Each row of a before or after table is a point. The points were changed in one or more steps. Then noise was added and the rows were shuffled. The steps act on columns, c1 being the first. Write out the steps. A step turns or swaps two columns, mirrors them in a line or flattens them onto one, adds a multiple of one to another, or multiplies or shifts one. Angles are multiples of 10 degrees, from the lower column toward the higher: turns from -170 to 170, lines from 10 to 170 but not 90. Use the fewest steps. Two steps may share a column if one is a turn and the other turns, adds or multiplies; they go together, in the order done. Otherwise the lowest column goes first.
In the rows, 128 means zero.

Before, 10 rows:
176 122 141

119 145 147

214 109 98

141 120 143

139 137 152

138 114 162

118 157 168

188 86 92

98 150 158

144 119 156
After:
149 104 184

124 153 89

147 142 129

132 167 130

114 150 98

129 146 129

133 147 111

136 160 125

159 108 158

124 133 103
Steps: multiply c1 by 0.4; turn c2 and c3 by -110 degrees

Before (8 x 4):
158 90 128 119

134 121 117 142

80 96 130 124

156 120 138 144

161 114 131 110

145 97 135 42

157 103 135 98

164 116 106 148
After, 8 rows:
140 138 118 138

154 119 91 108

111 119 99 42

170 146 111 132

78 118 98 139

143 116 106 89

161 119 116 131

152 122 115 101
Steps: turn c1 and c4 by -20 degrees; turn c2 and c3 by 80 degrees

Before:
95 157 128 129 96 115

94 101 157 156 161 135

128 141 109 100 125 142

154 161 130 134 110 112

110 97 155 127 117 108

129 146 132 136 171 131

159 128 146 155 97 176

136 121 105 143 147 112

104 110 175 118 158 181

136 99 174 100 107 175

93 104 100 101 113 118

159 85 98 100 168 175

93 86 104 158 115 161

91 99 136 149 156 104
After, 14 rows:
78 92 133 120 106 118

137 110 160 103 116 113

167 85 159 120 109 176

111 117 121 157 127 143

146 145 106 149 109 109

138 82 77 103 167 174

133 135 164 85 156 132

113 131 156 93 151 104

79 134 144 77 114 168

137 145 128 140 164 134

117 133 96 112 145 118

150 107 169 115 155 176

151 156 122 116 96 177

102 143 157 156 89 114
Steps: add 0.3 times c5 to c1; turn c1 and c3 by -50 degrees; mirror c2 and c4 in the line at 30 degrees

Before (10 x 8):
103 135 131 126 161 91 109 124

120 141 132 155 164 115 126 130

131 136 106 129 127 133 104 88

128 133 112 151 101 123 92 102

99 130 167 106 100 151 160 128

117 153 149 144 168 112 93 108

102 118 134 136 168 129 104 124

147 106 149 152 109 112 116 77

125 123 159 96 87 159 132 148

132 138 127 127 168 112 112 121
After:
100 118 133 131 115 133 106 169

132 136 130 128 124 112 112 171

114 153 147 146 152 114 93 186

99 130 167 105 142 150 159 103

150 105 146 152 247 107 116 175

121 139 133 156 106 114 126 154

129 133 112 151 199 123 93 136

103 136 131 128 119 87 110 160

122 122 159 94 105 162 130 69

129 134 106 128 217 132 104 176
Steps: multiply c8 by 2.5; turn c5 and c8 by 120 degrees

Before, 13 rows:
133 108 139 110 146 100 158 115 90

130 139 127 120 100 134 156 156 138

104 175 101 138 122 130 159 109 146

129 147 130 122 116 146 123 115 182

106 120 102 141 126 122 87 144 136

147 133 130 129 127 150 141 139 119

140 123 133 138 129 158 164 81 124

141 162 105 114 146 138 175 87 131

117 114 144 113 152 119 131 158 155

114 123 155 116 126 159 110 122 120

128 135 170 141 145 156 146 107 109

125 98 68 99 131 140 128 107 131

91 127 135 126 154 115 136 153 153
After, 13 rows:
115 111 118 164 104 135 153 183 122

125 116 182 202 155 140 149 83 143

144 121 123 107 120 150 141 151 135

114 127 109 141 136 160 102 116 144

125 127 128 246 105 145 125 100 89

140 132 109 99 152 98 152 105 169

109 130 166 115 139 123 101 163 114

140 121 110 98 130 158 159 34 125

104 160 145 141 89 134 167 88 108

150 152 136 166 102 136 179 46 134

129 146 112 214 153 119 124 187 116

137 145 86 62 129 156 133 87 135

111 164 121 180 150 117 130 180 109
Steps: turn c1 and c5 by -30 degrees; turn c2 and c5 by -60 degrees; mirror c3 and c7 in the line at 100 degrees; turn c4 and c9 by -140 degrees; multiply c4 by 3; multiply c8 by 2

Before, 10 rows:
177 83 105 100 98 117 142 132 160 150 164

109 100 100 161 140 113 125 127 90 152 155

130 152 143 146 107 130 127 154 108 167 165

107 89 108 100 105 133 141 135 95 167 116

136 131 131 132 159 122 148 148 97 164 170

122 139 107 142 129 126 129 97 101 158 118

99 123 95 138 144 143 134 111 101 157 169

104 146 97 116 119 102 90 150 94 161 140

143 87 131 128 147 144 131 152 142 174 162

106 101 143 141 143 121 139 7 99 151 150
After:
138 133 106 109 118 126 132 130 100 144 124

163 119 108 70 173 115 90 124 164 164 170

149 106 135 107 101 123 123 125 95 153 171

138 149 97 86 139 103 164 126 95 133 140

131 116 91 106 119 142 127 124 96 130 172

140 121 108 76 160 133 93 129 98 140 117

160 86 126 100 141 146 117 134 142 163 164

129 103 95 129 137 110 128 130 90 129 159

132 102 143 107 124 122 112 127 96 127 148

151 166 143 118 125 132 130 131 110 152 164
Steps: flatten c1 and c10 onto the line at 50 degrees; turn c2 and c5 by 50 degrees; turn c5 and c7 by 150 degrees; shift c4 by -30; multiply c8 by 0

Before:
154 102 120 122 118 103 122 107 135 139 118 130

94 107 158 140 167 106 127 121 144 63 140 143

156 139 131 130 109 68 130 147 151 142 160 92

136 110 130 146 106 83 135 85 124 149 154 130

152 127 155 118 97 121 152 143 52 141 148 97

150 108 183 133 106 129 134 141 116 147 112 72

140 105 129 164 100 122 148 144 114 141 134 121

143 109 137 126 122 134 138 148 83 136 129 62

143 148 128 174 137 113 80 151 58 128 126 97

142 160 129 126 101 121 153 144 154 136 111 107

116 142 129 131 113 60 141 134 141 136 120 94

146 102 143 125 142 104 156 124 147 157 113 140

111 102 158 113 103 119 130 150 146 145 126 113

119 129 133 133 146 127 144 119 151 140 141 128
After (14 x 12):
136 126 120 134 113 116 168 121 103 149 134 126

135 111 140 126 133 122 154 150 172 133 126 45

157 105 91 138 85 125 127 129 111 97 189 149

128 139 156 130 105 187 135 148 98 176 146 82

130 151 142 176 113 132 10 172 200 128 125 94

126 139 114 133 101 191 161 138 116 123 115 83

129 110 139 164 144 147 180 164 148 146 119 116

143 102 145 128 105 138 197 124 112 131 92 142

186 111 152 132 149 144 137 145 138 123 95 55

128 105 130 147 116 178 142 92 130 173 142 132

133 161 144 126 142 148 190 140 105 110 105 104

161 101 113 118 147 148 136 145 107 137 111 111

154 128 147 120 145 152 188 139 201 163 135 86

116 100 155 122 120 155 113 103 123 119 112 134
Steps: swap c1 and c3; add 0.5 times c4 to c8; turn c5 and c6 by -140 degrees; multiply c7 by 2.5; multiply c9 by -1; multiply c11 by 1.6; turn c10 and c11 by -50 degrees; multiply c12 by 1.3

Before:
132 155 124 124 157 129 130 100 134 78 112 114 92 147

166 145 124 129 119 136 96 96 113 132 129 106 132 116

149 161 153 101 129 93 119 134 123 158 86 128 166 166

157 87 134 124 125 111 107 89 131 134 153 111 142 112

164 134 130 144 133 132 119 119 131 107 161 131 135 120

114 137 98 129 141 169 137 140 95 81 105 130 103 163

133 157 83 136 141 115 139 103 107 103 140 113 110 132

163 127 97 142 133 129 118 83 135 120 123 142 142 103

119 190 128 115 77 82 104 122 125 135 82 151 146 161

162 120 158 81 107 133 146 149 134 146 105 117 152 101

99 167 143 83 153 143 135 132 102 119 108 146 116 153

160 116 141 126 131 111 107 129 150 170 126 118 127 101

112 159 135 150 144 127 143 109 90 97 103 129 110 141
After, 13 rows:
105 119 140 158 132 136 113 125 120 147 159 151 112 119

160 161 169 176 105 110 144 142 124 110 103 133 123 105

150 91 99 157 129 103 119 101 141 102 87 139 47 166

180 50 165 116 154 133 133 141 147 150 107 133 71 156

117 62 136 104 143 142 144 119 151 174 107 121 88 141

133 96 158 111 135 135 138 169 139 186 104 122 131 163

140 20 56 117 80 113 105 87 136 124 80 145 17 164

118 99 130 165 122 165 100 116 138 129 128 128 98 120

120 57 64 128 142 141 137 106 135 160 136 113 93 131

124 211 105 156 129 151 105 93 132 121 151 126 180 113

128 57 124 132 161 154 130 111 106 177 109 115 111 144

107 138 94 157 130 167 122 104 118 137 131 157 121 102

120 153 120 158 129 122 111 117 123 77 123 136 145 102
Steps: add 0.5 times c1 to c12; turn c1 and c4 by 110 degrees; multiply c2 by 2.5; turn c2 and c13 by -140 degrees; add 1.5 times c6 to c3; turn c6 and c8 by 60 degrees; turn c9 and c10 by -160 degrees

Before (10 x 18):
150 97 149 131 149 142 118 117 152 129 128 114 107 132 124 122 106 114

138 125 130 138 122 119 109 121 118 126 111 144 100 140 133 125 141 125

120 138 120 140 149 132 119 139 131 134 117 120 115 138 141 136 128 124

150 99 138 133 139 138 129 130 133 143 124 129 113 131 115 120 94 101

114 120 126 131 117 112 108 129 130 130 92 142 117 156 131 135 137 128

123 143 137 135 135 145 123 125 122 126 117 127 135 139 150 149 117 130

146 106 133 134 133 135 130 120 157 126 124 127 102 116 135 123 96 103

126 137 129 142 117 117 111 112 127 146 87 132 118 144 133 118 142 129

126 136 138 134 122 114 110 136 125 127 98 130 114 132 131 123 126 142

150 101 127 111 142 140 127 122 133 139 116 118 111 124 136 128 105 116
After (10 x 18):
152 99 136 131 138 124 127 131 132 108 101 127 130 135 115 138 95 99

127 249 127 127 117 103 110 113 141 108 114 130 121 143 133 113 139 125

136 168 130 117 123 106 110 122 138 104 118 144 147 141 135 119 140 125

113 210 126 132 118 105 106 130 134 120 104 141 132 155 130 130 137 128

150 82 145 152 146 130 117 116 133 110 100 114 140 130 127 129 109 116

118 172 119 131 150 122 119 139 141 116 133 121 132 137 141 115 128 124

124 180 137 122 134 151 122 125 132 134 134 126 127 140 153 116 120 131

150 120 126 132 142 127 125 121 112 108 100 120 132 123 138 118 103 118

148 107 133 159 131 122 133 120 130 109 105 127 144 117 129 112 98 102

125 217 138 123 123 108 108 136 133 113 119 130 139 132 130 120 127 143
Steps: turn c2 and c11 by 60 degrees; multiply c2 by 3; swap c4 and c9; turn c10 and c13 by -130 degrees; add 0.7 times c10 to c6; add -1.5 times c15 to c16

Before:
106 95 119 120 119 77 146 132 112 120 104 127 234 145 128 82 139 120 122
 114

157 161 114 128 115 157 165 107 127 112 113 103 131 145 125 101 159 103
 122 125

105 112 147 164 145 99 125 143 148 110 103 88 145 97 131 103 147 113 117
 110

97 98 120 140 109 144 128 152 112 168 154 114 114 124 140 99 137 133 124
 130

100 105 145 114 144 158 173 96 113 121 137 135 118 131 141 83 158 126
 131 112

137 122 128 129 124 89 118 152 123 110 159 109 124 140 140 160 113 131
 121 119

116 121 92 118 110 145 107 134 150 137 126 135 115 118 151 161 129 126
 123 113

130 96 136 116 152 144 155 140 121 171 146 121 112 130 131 81 145 135
 202 133

97 113 101 125 112 115 149 144 139 108 128 113 124 139 112 103 145 112
 137 122

140 136 145 114 113 107 118 136 137 118 129 136 115 115 151 78 143 84
 134 110

114 209 124 121 131 157 156 140 142 115 89 110 121 142 104 137 151 136
 123 128

96 172 132 142 156 155 118 127 176 118 157 119 122 31 143 131 159 96 115
 133

133 193 145 119 120 150 141 143 219 109 126 122 132 142 131 146 116 95
 138 121
After, 13 rows:
97 113 105 136 112 98 164 140 134 107 116 138 124 142 111 105 147 112
 137 121

94 170 72 118 158 149 44 147 206 118 157 142 122 54 142 132 159 96 115
 133

115 210 50 143 131 143 175 112 137 114 79 139 122 147 105 138 152 136
 125 129

129 96 107 141 153 145 155 150 120 171 135 128 112 129 130 83 145 135
 200 135

101 106 92 138 145 161 170 110 113 119 164 115 118 125 141 82 158 126
 132 112

116 119 21 132 111 110 105 131 150 137 121 117 114 126 153 162 127 126
 123 113

133 193 110 138 120 154 185 137 210 109 113 129 133 173 130 145 115 94
 137 121

105 96 228 134 120 88 157 115 107 121 101 124 235 140 129 82 137 121 124
 115

96 98 75 125 109 132 117 163 114 168 134 148 115 118 140 98 138 133 124
 129

103 112 231 116 145 122 103 122 159 109 90 181 145 105 131 103 148 113
 117 111

138 122 217 137 125 103 126 167 119 109 139 144 124 136 139 161 113 132
 119 118

156 161 33 141 117 137 181 104 120 112 130 148 131 144 125 102 159 102
 121 126

140 137 209 136 115 128 109 134 141 118 122 113 116 117 152 77 143 83
 132 110
Steps: turn c3 and c6 by 50 degrees; multiply c3 by 3; turn c4 and c12 by 150 degrees; turn c9 and c14 by 20 degrees; add 1 times c14 to c7; turn c8 and c11 by -40 degrees; multiply c11 by 1.3

Before:
179 77 125 95 88 108 106 100 150 162 125 107 119 166 118 154 153 116 159
 104 115 119 114 124

138 121 107 104 134 174 106 93 179 129 135 89 125 87 148 155 128 148 129
 132 147 156 123 138

142 147 87 141 166 154 138 160 58 147 193 111 155 150 124 136 156 122
 100 103 135 140 88 129

159 159 117 116 104 179 192 157 138 108 179 164 133 151 106 154 149 136
 127 133 161 99 99 85

124 149 114 88 162 137 139 92 179 117 155 146 143 112 89 121 145 145 163
 108 122 127 81 159

118 100 172 75 196 129 37 113 133 151 164 123 105 88 91 147 142 162 132
 189 131 119 143 91

128 150 125 112 96 119 114 135 170 91 168 153 139 109 117 134 155 108
 116 144 142 157 102 117

113 113 157 91 138 110 98 140 108 124 127 132 141 101 134 183 112 120
 157 132 150 103 145 138

118 145 115 161 82 127 166 131 155 158 159 117 127 128 127 131 126 136
 87 96 137 149 175 148

146 110 128 117 171 103 164 162 155 123 108 158 158 100 113 170 165 103
 166 118 163 94 131 158

129 116 97 135 116 129 105 172 123 124 128 116 106 112 126 153 134 165
 173 144 133 136 100 127

152 146 116 131 120 171 130 127 139 154 115 127 155 157 100 90 132 92
 144 105 141 162 134 128

138 124 25 120 146 122 117 125 152 123 143 160 129 143 143 138 127 114
 132 123 133 165 154 122

149 91 146 139 98 129 140 99 78 112 88 82 155 120 134 116 115 107 165
 138 133 129 140 193
After, 14 rows:
130 144 170 125 194 129 35 107 146 151 164 132 106 191 108 130 146 155
 129 68 132 157 140 89

109 119 154 121 136 115 93 146 180 125 129 118 140 173 106 101 126 120
 162 116 150 115 148 138

142 125 98 122 119 126 105 194 151 127 128 127 108 127 134 113 135 171
 180 104 136 135 97 134

157 129 103 116 130 176 105 65 164 130 137 105 128 159 158 172 146 149
 129 119 145 122 123 142

158 109 150 131 101 134 143 82 101 112 88 91 160 119 136 80 136 107 170
 102 137 122 137 192

149 124 108 138 121 171 138 128 91 150 115 132 155 114 156 144 116 90
 140 161 138 170 132 128

126 118 113 121 79 126 167 134 129 160 159 115 130 100 146 149 141 138
 87 160 137 138 180 149

123 159 126 128 95 119 109 138 139 89 172 162 136 150 152 168 125 112
 112 130 140 145 97 117

188 74 125 148 89 108 107 88 158 164 123 127 121 147 117 145 117 119 157
 115 116 134 114 128

124 133 115 124 159 132 140 71 126 122 161 157 148 170 113 175 129 140
 163 153 125 167 86 155

158 126 86 135 164 155 137 178 126 145 193 143 157 109 135 59 144 118
 103 161 140 132 87 131

127 122 29 136 150 122 122 122 138 127 142 147 123 132 168 151 106 116
 134 132 131 124 154 123

141 110 130 121 163 102 167 181 173 123 106 174 158 147 91 145 113 100
 169 121 165 133 132 158

144 155 112 133 100 181 192 174 158 108 173 166 136 134 98 132 98 137
 134 140 160 142 102 84
Steps: turn c12 and c17 by -50 degrees; turn c1 and c17 by -40 degrees; mirror c2 and c20 in the line at 20 degrees; turn c4 and c14 by -110 degrees; multiply c4 by 0.4; multiply c8 by 1.6; mirror c9 and c16 in the line at 40 degrees; turn c15 and c22 by -70 degrees

Before:
119 108 73 128 114 126 148 126 132 164 112 100 99 143 160 138 149 124
 122 143 145 96 75 95 103 128 114 148 123 142 117 110

120 106 85 161 92 146 113 99 172 146 123 94 110 135 171 121 133 128 151
 140 159 114 119 113 111 125 127 124 90 143 123 147

186 167 158 159 134 123 138 150 84 111 184 149 86 170 143 120 148 138
 117 119 111 116 137 141 133 115 113 135 108 150 104 134

178 170 148 111 157 172 102 146 149 97 129 129 86 130 140 109 93 112 130
 205 145 126 86 104 131 132 126 122 95 121 152 113

102 127 93 125 89 142 111 112 129 181 134 144 117 115 145 132 141 150
 143 121 172 94 121 112 122 139 113 174 111 132 124 134

185 133 154 132 156 138 97 149 143 117 122 119 106 134 117 76 122 115
 148 157 143 126 37 112 144 141 129 127 74 103 134 138

157 183 164 148 115 109 131 162 85 94 156 125 129 160 135 131 173 125 86
 164 100 132 144 139 139 147 135 146 99 103 102 144

165 180 153 168 123 113 140 154 100 147 133 149 96 141 125 130 131 137
 93 140 80 122 132 160 140 131 172 128 102 134 124 130

131 100 76 153 82 152 151 122 148 205 163 120 129 153 129 116 137 133
 109 139 137 109 137 93 112 141 101 145 110 126 122 126

103 120 60 145 126 132 133 104 167 167 137 87 127 157 117 122 136 171
 137 140 179 64 114 99 125 146 122 137 109 143 134 119

191 211 166 175 126 97 136 163 90 137 144 132 131 147 139 126 151 114
 112 131 133 136 135 130 113 119 123 117 120 117 141 127

103 96 92 134 109 131 125 98 166 157 143 124 92 151 150 112 145 153 107
 112 162 109 118 106 97 142 129 134 138 99 148 120

123 98 99 150 123 129 139 87 137 197 145 92 116 144 163 154 117 133 117
 121 171 93 133 105 145 147 121 148 137 113 102 137

155 160 188 164 121 105 157 180 99 119 177 118 116 128 145 116 145 149
 128 153 111 163 138 149 143 130 146 153 120 141 135 107
After, 14 rows:
102 95 93 136 56 134 123 98 164 156 145 123 122 149 150 117 109 151 109
 142 169 136 118 105 99 131 116 137 133 102 150 122

121 106 86 160 22 145 117 101 171 146 117 92 167 131 172 119 124 122 151
 173 154 139 118 110 111 139 117 126 88 143 125 148

183 168 158 154 122 123 138 152 86 113 183 151 86 170 147 126 122 137
 121 150 112 149 139 144 134 182 128 133 106 151 104 134

119 108 77 126 75 121 148 127 129 162 113 99 119 140 159 136 111 126 127
 177 141 160 72 94 98 164 115 152 122 140 117 112

190 210 173 176 127 99 131 163 87 138 148 131 136 145 136 125 115 110
 111 159 136 131 138 130 110 183 138 118 115 115 136 127

182 168 149 112 184 171 104 143 149 102 128 130 47 124 139 109 151 115
 130 237 145 129 87 104 133 62 125 122 96 124 152 113

185 136 157 136 190 138 93 143 141 119 123 121 67 134 122 74 127 119 151
 190 140 130 37 111 144 97 126 127 77 100 131 139

105 120 58 142 125 132 134 102 171 171 137 93 130 157 112 122 107 172
 137 171 180 167 114 92 125 104 80 139 112 143 136 122

155 156 184 163 102 104 153 183 102 120 178 120 130 128 147 119 117 150
 128 177 110 95 137 149 142 154 144 160 120 143 139 105

122 97 102 153 108 132 132 88 140 199 144 92 126 143 162 157 125 132 114
 151 168 156 135 107 143 78 104 151 138 115 103 138

132 99 75 148 10 154 151 118 146 206 163 115 198 154 129 115 117 129 114
 170 138 165 138 93 115 117 132 144 111 129 125 126

161 173 154 166 101 113 138 150 98 153 134 150 109 137 129 133 124 136
 92 174 82 99 128 155 145 129 96 129 103 133 123 129

152 183 163 147 93 108 132 166 86 93 153 130 147 162 130 132 83 122 85
 194 100 122 140 138 143 164 125 143 101 100 106 143

101 130 90 122 20 141 115 111 126 173 136 145 175 115 149 128 112 153
 148 150 173 163 127 108 123 127 111 172 111 137 126 133
Steps: multiply c5 by 3; turn c5 and c13 by -30 degrees; turn c17 and c26 by 140 degrees; multiply c26 by 2.5; shift c20 by 30; turn c22 and c27 by 130 degrees
